Each row is a point. To make a cloud, some directions were put in groups of two or more. Within a group, all points are equally far from the middle, so they leave a hole (a ring in 2 directions, a hollow ball in 3). The other directions are filled evenly. Then the cloud was stretched, turned, moved and blurred a little. Count the holes, and give their numbers of directions, smallest first.
In the rows, zero is written as 128.

Cloud (22 x 3):
[[166 168 138]
 [158  87  66]
 [161  87  55]
 [125  97  49]
 [193  83 110]
 [126 138  47]
 [112  91  62]
 [132 104  68]
 [181  96  74]
 [ 68 131 108]
 [147 134  54]
 [152 192  82]
 [ 94  95 119]
 [ 99 178  97]
 [148 157  82]
 [131 137 156]
 [159  95 131]
 [ 90 118 108]
 [ 66 106  97]
 [113  92  68]
 [144 181  95]
 [154 136 153]]
Holes: 0

Cloud:
[[160  79  76 119]
 [ 99  84  74  80]
 [176  80 136 121]
 [145 139  98 201]
 [150 119 138 206]
 [154  65 150 115]
 [183 159 168 132]
 [127 159 112 100]
 [179 102 187 167]
 [105 109 119  77]
 [ 93  67 135 159]
 [ 82 115 175 135]
 [ 96  78 170 123]
 [129  66 164 155]
 [ 81 154  70 139]
 [189 103 176 148]
 [145 160 176 113]
 [152 108  55 164]
 [167 165 175 125]
 [119  78  48 161]
 [133 165  97 191]
 [ 71  76 107 154]
 [125 169 122 195]
 [116  70  39 126]
 [107 171  84 163]
 [120 170 145 193]
 [136  67  67 105]
 [110 141 194 124]]
Holes: 2 (2, 2)

Cloud:
[[ 62  23 173 105 136  97]
 [120  33 123  95  70  48]
 [108  90 150 129 160  70]
 [128 178  81  98  65 124]
 [180 145 114 124 135 165]
 [ 64 173  77 142 175 162]
 [152  75 128 147  71 115]
 [121  96 103  76 116 189]
 [181 114  53 118  98 151]
 [ 98 116  86 217 145  80]
 [114  77 122 119 163 180]
 [151  68  93 178  97  92]
 [ 98  32 158 155 167 111]
 [ 49 168  94 138 211 137]
 [ 76  83 127  91 177  69]
 [111 117 150 161 145  59]
 [ 67 150 142 165 104 105]
 [131  60 156  57 152  96]
 [ 78  99 149 180 139 118]
 [143  81 148 111 168 106]
 [122 123 180 175 124  78]
 [130  83 111 204 103  84]
 [180  74 148 161  89 112]
 [118  67 123  96 105 155]
 [130 199 136 171 151 206]
 [133 172 120 155  70 118]
 [144  49 132 134 125 164]
 [134 128 148  94 162 142]
 [126  91 146 123  88 153]
 [135 179  34 147 144 153]
 [117  47  96 133 169 151]
 [167 195 101 117 118  83]
 [190 147 121  98 165 120]
 [ 72  68 165 148 165 106]
 [ 76 141 179 158 187 103]
 [161 168 100 151  86 168]
 [152 182 127 170 161  71]
 [ 73 155 123 180  96  64]
 [124 116 208  89 101 118]
 [ 75  69 201 127 175  93]
 [104 163  89 124 109  88]
 [156  66  51 137  94 161]
 [161 120 146 162 172 108]
 [176  92  80  91  85  58]
 [122  47 125 166 114 168]
 [111 125 148 135 175 132]
 [102 140  43  79 109 126]
 [ 94 163  76 109 177 153]
 [128 107 204 111 142 109]
 [167 193  54 180 101 117]
 [ 66 107 143 117 150 170]
 [119 194  99 130 108 164]
 [110  73 116 132 131 166]
 [142  98 117 141 147 105]
 [ 90  66 100  89 224 168]
 [179  81 144 115 107 100]]
Holes: 0

Cloud (77 x 8):
[[140 121  56  78  96 211 169 125]
 [156  94 194 145 105 105 203 102]
 [ 98 103 103 110 124  53 161  95]
 [129 148 125 100  95 172  92 150]
 [131 182 193  85 122 122 149  43]
 [199 148  92  78  93 156 146 127]
 [120 200  83  64 175 121 136 109]
 [113 144 187 163 110 203 135  99]
 [147 144 160 164  91 156 188 160]
 [ 96 129  90  31 138 112 137 101]
 [157  93 119 170 130 161 116  92]
 [128 141 199 201 177 150 168 106]
 [170 129 166  94 147 169 116 140]
 [111 133 193 119 121  56 117  87]
 [158 152 133 147 175 138  84 137]
 [131 187  54 100 139 157 205 124]
 [103 124 133 143 199 152 167 107]
 [126 133 140 122 129 174 236 110]
 [179 167 153 128 164 162 106  80]
 [134 189  59  74  97 163 187  71]
 [189 167  73 113 141 150 133  81]
 [117 101  74  99 108 114 122  57]
 [112 179 132 158  95  59 133 160]
 [ 71 199 176 126  78 105 195  82]
 [102 109 238 177 117 119 119  87]
 [ 61 158 166 144 128 155 104 108]
 [107 114 209 215 105 114 178 104]
 [126 198  21  64 120 133 151 146]
 [140 139  62  96  90  71 138 163]
 [125 122  90  54 135 173 211  64]
 [164 114 153 192 129  81 171 112]
 [168 124 115 143 100 173 117 152]
 [123 202 205 134 145 146 128  59]
 [164 103 156 162 147 176 134  63]
 [ 97 153 216 115 111 167 138 129]
 [ 91 167  19  75  91 142 154 143]
 [108 141  27  78 125 180 189  82]
 [ 78 126 206 201 133 107 161 145]
 [173 143 146 131 181 118 135 163]
 [ 75 183 104 141 109  86 156  65]
 [171 100 104 148 105 133 109 105]
 [ 97 209 197 168  91  91 133 133]
 [112 115  57 114 128 145 109 168]
 [152 171 159  83  61 110 158 108]
 [176  83  72  85 108 170 161 142]
 [ 83 171 144 114 140 148 227  95]
 [160 164  77 154 164 121 161 154]
 [122 125 160 136  95 127 141  27]
 [120 173 135  85 169 120 170 164]
 [160 131 144  96  65 129 116 100]
 [115 118 148 138 131 159  72 111]
 [127 160  99  81  69 140 145 176]
 [110 190 197 134 177 121 121 130]
 [147 141 216 187  83 111 142 128]
 [121 122  79  76 158 209 124  99]
 [140 165  56 147 102 157 145 143]
 [129  95 133 189 129  96 175 152]
 [173 151 167 106 173  87 123 111]
 [156 127 114 134  86 107 189 175]
 [ 92 175 214  97 102  86 188 103]
 [142 139 209 148 129 140 226  83]
 [150  99 177 100 103 119 112 122]
 [131 167  43 123  94 140 115  98]
 [107 209 155  93  81  96 197  90]
 [134 187 132  80 143 155 103 151]
 [131 147  76  56  77 130 209 150]
 [168 109 192 134 181 118 125  97]
 [148 176 223 154 180 105 148 109]
 [ 98 134 207 142 186 131 145  66]
 [ 76 190 150 116  79 167 127  92]
 [102 140 204 165 123 192 133  77]
 [165 145 123 122 175 181  99  85]
 [140 172 124  75  68 146 131 153]
 [ 73 195  80  88  87 116 118  99]
 [145  94 152 150 195 124 140  83]
 [190 166 103  91 113 155 173  68]
 [147 121 166 146 130 144 237  97]]
Holes: 1 (8)

Cloud, 95 rows:
[[150  48  83 149 175 127 171 150  89]
 [136 165  74 138  73  88 160  69 157]
 [ 75 143 140  81 178 187 115 120 107]
 [126 103 114  89  90  62 100 134 143]
 [133 134  48 121 127  94  75 105  90]
 [133 139 104 138 108  71 208 150 141]
 [ 98 137 123  39  84 140  84  80 186]
 [130  72 149  83 164 161 111  56 149]
 [124  71 160 140  82  90 168 147 140]
 [ 67 119 116 141 111  81 167 104 127]
 [ 85 137 174  96 120 197 146 105 200]
 [177 130 177 124 187 119 208 135 158]
 [142 204  77  86 159 159 146  34 203]
 [ 74  69 137 124  79 101 107 133 109]
 [ 51 132 168 138 131 124 136 162 215]
 [135 198 161 112 155 139 145 180 184]
 [134 111  68 165 170 101 101 154  82]
 [111 126 129  90  73 171 200  83 170]
 [ 46 106 145 108 119 131 151 112 210]
 [ 62 160 168  85 128 183 155  56 177]
 [ 98 164  89  68  89 180 188  63 148]
 [141  65  80 123 153 119 156  81  80]
 [144  94 102  46 142 129  79 106  80]
 [117 164  65  90 124  89  78 132  56]
 [108 104 138 102  74 103 133  76 208]
 [138 186 138  54 114 167 142 131  91]
 [ 89 191  97  94 122  97 151 143  57]
 [ 94 205  79  61 116 117 181 108  97]
 [114 105 162 185 157 108 186  77 152]
 [ 83  87 116  74 132 218 125 115 128]
 [141 120  99 107  75  57 124 128 160]
 [ 99 172 135 145 155  93 211 168 126]
 [167 137 159 134  82  96 109 175 138]
 [123  81 125 162 237 133 115 157 110]
 [186 146  69 118 103 108 124 175  87]
 [ 70 140 135 163 143  93  98 221 114]
 [107  78  69 116 107  67 121 129 120]
 [145  91  69  91  92 134  84 119 209]
 [145  60 137 173 161 143 143 149 212]
 [132 100 127  83 195 143 110  60 186]
 [ 37 101 124 108 114 129 148 107 190]
 [168 185 100  85  89 137  93  25 137]
 [ 64 131  83 125  80 126 154 114 167]
 [ 97 161 190  86 128 102 139  93 152]
 [177  91  73 100 122  94 135 120  58]
 [164 126  45  96 179 173  78  77 158]
 [ 72 212  96  96 154 124 164 105 160]
 [166  83 155 111 162 154 101 208 129]
 [190 123  82  69 194 146 128  60 151]
 [ 73 164 160 105  96  95 120 162  83]
 [ 93 126  62  75  85  95 126 120 179]
 [149 161 156 115  61 153 163 139 120]
 [140 178 112  83  94  67 108 155 171]
 [ 88  53 104 107 210 179 124  75 165]
 [ 71 124 152  58  93 130  96 124 184]
 [126  73 112  79 143 139 133 148  41]
 [ 99  88 123 154  79  99 175 138 117]
 [131  90 106 107  81  82  70 146 182]
 [142 121 147 105 158 121  80 207  79]
 [173 192 153 142  88 108 145 154  87]
 [105 115  86  88  96 189 146 145 112]
 [164 116  55 117  77 110 119 153 132]
 [143  87 132 134  83 126  77 170  97]
 [145  94  80  97 200 141 157  47 135]
 [198 180 167 161 134 137 155 127 185]
 [103  91  67 124 146  99 131  89  88]
 [155 108 170 100 108 154 153 163 173]
 [161  77  64 104 145 108 142 113  55]
 [102 103  95  60 106  97 148 156 146]
 [ 85 196  86 118 142 109  91  95 176]
 [165 119  88  83  95 110 103 202  70]
 [125 214 114 111 127 195 144  96 154]
 [179 181 109  83 127 139 120 166 174]
 [ 95 166 133 109 120 126  45 102 163]
 [131 106 132 121  97 100  78 157  65]
 [ 75 160 152  94 141 132  90 215 124]
 [ 72  76 145  83 168 195 110  86 191]
 [103 189 165 143  49 137 137 117 155]
 [141  74 123 114  96 155 136  70 102]
 [131 173 146  89 131 158 127  57  76]
 [232 142 135  94 151 144 173  71 159]
 [ 85 156 117  75 149 181  73  91 101]
 [171 100  77  86 135 113  65 153  46]
 [ 80 111 129  95  87 145 155  27 164]
 [109  58 155 144 103 139 151  84 184]
 [119 197 105 111 162 191 123  94 189]
 [157 109 125  98 147 179 213  49 190]
 [ 95 128 141 173 100 153 126 145 136]
 [102  89 144 119  60 117  96 110 133]
 [186 148 135 175 170 143 132 127 166]
 [141 139  76 108  62  58 118 132 111]
 [183 134  65 103 120 115 145  37  92]
 [148 210  76  31 102 140 116 125 127]
 [127 146 113  73  59 114  88  50 169]
 [107 141 187 109  83 116 178 178 134]]
Holes: 2 (4, 4)
